Rows are points. Before rounding, the points of a table are all equally far from one centre. They may lie mostly on one side of it. Where is the centre, to within rounding?
In the rows, 128 means zero.

Points (9 x 2)
[[140 106]
 [174 112]
 [170 109]
 [183 139]
 [165 106]
 [153 103]
 [162 105]
 [123 125]
 [159 104]]
Centre: [152 134]

Points (11 x 8)
[[148 203 144 118 124  95 136 103]
 [140 173 180  94 115 110 129 129]
 [165 149 165  95 136  98 125 114]
 [155 180 161 114 130  90 118 120]
 [173 172 160  89 129 121 115 117]
 [178 172 143 109 136 129 112 117]
 [160 178 135  87 124  85 126 114]
 [157 194 118 104 123 127 118 129]
 [142 152 162 102 129  81 139 122]
 [152 163 158 108 116  76 122 110]
 [129 191 139  90 107  89 120 109]]
Centre: [141 161 139 109 115 121 134 107]

Points (19 x 14)
[[148 132  95 127 153 202 169 129 143 153 146 113 120 144]
 [136  91  90 162 177 147 166 131 163 166 121  91 134 134]
 [138 164  59 157 165 150 181 126 136 139 129 116 109 140]
 [102 123  94 151 155 124 172 109 118 137 153  98 139 137]
 [130 130  82 175 176 181 152 127 164 150 135 115 117 125]
 [145 153  68 153 157 179 145  85 139 155 133 119 130 148]
 [138 152  76 135 141 122 141 116  93 144 117 102 110 127]
 [148 130  93 168 128 131 146 109 163 156 115 121  79 110]
 [133 149  70 168 165 155 170 118 136 131 109 147 129 161]
 [134 121  48 162 142 131 154 113 159 161 130 143  82 148]
 [127 146  86 135 150 145 146 121 141 157  94 102 144 112]
 [130 153  75 151 146 178 164 146 135 159 121 102 137 176]
 [147 101  87 159 164 147 148 116 167  87 113  97 107 151]
 [185 149  53 175 141 158 111 143 143 135 117 117 127 116]
 [163 103  55 179 146 162 165 116 144 120 125 126 165 140]
 [173 153  77 163 187 158 163 114 130 125 159 129 152 138]
 [141 127  87 180 150 155 146 148 122 163 139 100 110 102]
 [147  77  74 168 127 140 162 123 108 121 124 112 128 128]
 [158 133  51 148 163 148 138 141  97 144 103 114 132 143]]
Centre: [158 124  91 146 138 132 136 134 149 138 144 119 129 152]

Points (31 x 24)
[[102 164 139 124 119 103 106 141 139 133 103  90 107 142 118 128  90 162
  118 176  85 157 121 176]
 [107 152 150 118 118 168  98 147 150 119 119  80 142 116  92 141  63 153
   92 172 100 123 108 169]
 [111 174 136 111 104 146  92 128 146 110  86 115  87 131 141 145 101 149
  105 183 133 144 109 182]
 [ 97 142 123 109 138 142  98 108 142 139  80  87 116 123 106 161  90 166
  111 178 118 118 104 162]
 [ 87 170 144  97 101 171 119 145 151 124 140 131 105 118 116 131  96 134
  100 187 131 126 105 181]
 [ 96 173 140 125 126 128  94 127 150 100  79  95 118 122 134 171 105 134
  102 214 112 148 135 173]
 [ 86 160 129  99 104 116 104 139 140 119 116 111 140  93 137 151  75 151
   97 175 117 134 119 179]
 [117 165 163 110 115 146  99 129 148 115 108 115 124 118 128 109 102 155
  108 212 129 118 130 193]
 [100 178 135 118 105 118 131 145 148 119  99 109 128  81  74 123 103 147
  108 189 104 123 135 157]
 [ 98 169 146 103 118 119  97 101 143 121 115 109 132 135 118 161  95 148
   83 168 113 122 128 169]
 [ 80 151 134  99 117 129  95 116 125 123 101 102 123 135 143 155 114 152
   86 156 106 154 122 184]
 [ 89 203 135 113  99 140 106 128 147 132 106 106 134 121 117 158  67 117
  105 184 105 125 119 171]
 [ 73 158 156 103 116 140  97 119 134 129 110 108 125 117 109 143  72 140
  104 193  89 138 116 186]
 [116 151 148 119 115 157  95 126 154 114 103  99 122 107 115 174  68 146
   92 179 118 160 129 211]
 [ 71 167 130 107 135 125 117 115 137 127 100  95 126 125 109 160  91 165
  105 172 110 130 146 162]
 [ 71 170 147 130 105 106 115 143 145 124 109 107 102  97  91 136 113 162
  104 159 118 160 114 166]
 [110 171 145 149 117 110 108 117 150 136  84  66 146 127 114 123 110 156
   96 194 120 126 117 182]
 [ 77 170 147 104 102 105 123 135 135 121 111 113 135 101 106 147  70 133
  117 175  84 141 145 170]
 [119 154 148 134 126 146 108 123 142 124 120 124 154 111 124 159  85 150
   79 179 114 131 130 145]
 [ 83 134 156 122 109 125 118  99 159 124 102 140 133 129 108 183  98 129
  109 179 113 122 106 173]
 [108 164 128 124 103 147 103 110 158 142  94 119 135 110 118 162 121 160
   99 186 109 124 140 185]
 [ 56 150 162 113 128 125 123 143 144 144 117  94 142 111 122 144  90 145
  122 211 111 126 114 174]
 [ 85 158 167 125 100 156  78  99 149 108 114 106 137 126 129 138  82 156
  106 171 125 151 131 189]
 [ 90 154 160 134 101 144  96 138 140 142 102  63 127 121 122 159  92 156
  104 177  99 113 101 193]
 [ 89 151 165 119 112 110 119 138 126 112  87 100 101 119 108 145  98 135
   98 217 121 107 146 168]
 [109 177 165 118 115 113 115 127 147 111  99  88 119  80 106 165  96 163
  122 189 107 157 141 173]
 [101 178 133 103 110 152 101 171 134  98 100  99 137 111 122 130  64 142
  116 187 122 125 103 161]
 [113 147 144 122 119 129 135 122 146 124 111  77 124 125 104 135  80 168
   90 172  99 124 105 181]
 [ 90 167 156 118 114 129 114 132 143 116 133 112 133 120 104 165 104 157
   85 200 112 133 128 166]
 [101 170 150 103 100 142  87 117 160 119 114 101 143  86 115 154  72 150
  131 187 115 131  95 167]
 [ 91 163 152  93 129 155  94 116 132 136 109 123 134 115  75 192  92 129
  104 176 125 150 126 192]]
Centre: [112 136 140 128 114 142 113 134 133 122 115  85 128 117 105 139 115  97
 141 162 137 142 131 171]

Points (29 x 24)
[[151 125 141 131 130 154  92 107 153 102 164 134 119 155 109 133 120  94
  105 193 117 135 149  96]
 [165 115 151 153 118 162 111  91 203 141 172 194 124 122 116 121 127  75
  141 155 116 113 155 125]
 [158 143 164 128 198 158 121 113 163 137 184 160 157 143 112 101 120 118
  139 140 142 118 108 114]
 [149 181 129 131 168 145 114 100 210  98 143 183 136 137  94 113 110 112
  130 141 110 135 147 112]
 [124 149 169 120 173 156 121 117 187 110 137 154 155 152 112 145 114  76
  150 131 133 126 115  95]
 [159 165 168 133 140 135  91 153 201 104 172 153 108 155 124  99 124  99
  136 169 124 121 120 105]
 [130 158 187 120 176 152 115 160 174 134 157 158 150  95 116 104 141 128
  105 155 107 115 132 105]
 [129 140 140 146 147 169 130 108 167 114 170 145 136 166  69 111 118  87
  139 153 146 108 115 115]
 [125 137 152 141 143 162  97 128 199  93 165 150 153 160  91 110 112 109
  147 162 136 140 159 115]
 [127 165 140 167 170 157 108 103 171 120 150 163 116 127 132  90 104  90
  143 158 149 106 138 144]
 [138 169 152 125 164 150 101 114 173 100 178 152 134 151 103 105  99  85
  144 174 120 161 137 105]
 [129 141 150  91 164 158 105  97 173 135 187 178 142 167 106 108 134 144
  109 161 131 116 135  82]
 [148 133 132 141 173 149 116 121 174 100 194 147 134 138 123 130 140  91
  140 164 153 105 137  74]
 [142 154 118  95 160 165 116 113 179 116 173 161 131 159 105 126 140 107
  128 170 147 118 146  83]
 [119 156 131 141 157 126 148 114 186 128 175 134 139 184 127 113  85  82
  132 172 136 105 130  82]
 [135 147 125 120 159 170 120 118 155  91 156 173 153 144 136 112 123  98
  101 171 162 108 137  95]
 [150 142 176 122 153 162 121 125 202 106 174 173 143 134 121 112 116  77
  125 161 127  86 140 112]
 [143 164 128 103 137 140 104 117 197 132 170 189 130 146 103 102  91 109
  155 151 158 109 130  93]
 [161 141 147 141 178 127 116 105 185  90 183 158 155 121 115 115 111  99
  112 124 144 102 143  99]
 [139 138 140 109 172 130 138 151 184 122 187 158 141 142  84 121 108 105
  108 143 150  99 135  95]
 [138 154 138 126 180 146 118 113 147 118 180 149 161 135 107 130 134 126
  180 158 132  94 140  94]
 [135 146 168  91 153 161 118 133 205 120 169 173 122 137 132 137 126 101
  124 160 129  99 175 106]
 [137 125 150 111 159 131 131 104 204 133 169 168 134 148 106 110 118  98
  118 159 178 130 114 104]
 [149 149 153 155 156 175 101 100 180 112 184 161 163 148 113 128 107  96
  155 169 121 114 139 117]
 [178 142 143 123 161 113 135 139 199 116 165 191 108 136 112  82 111  99
  110 171 125 114 149 108]
 [127 136 150 168 169 160 113 104 171 124 199 196 132 124  90 105 104  91
  126 169 111 142 145 127]
 [148 137 153 132 169 156 102 109 188 126 152 173 134 154 102  97  93 106
  139 120 160  90 135  87]
 [143 168 160 108 137 151 119 131 183 132 182 158 138 140 114 152  95  82
  115 178 140 120 149  91]
 [121 145 123 143 158 152 138  99 201 143 170 169 101 163 110 117 133  71
  141 164 144 157 157 113]]
Centre: [128 140 149 144 128 132 139 121 156 134 158 169 126 138 131 113 123 120
 131 135 112 130 142  97]
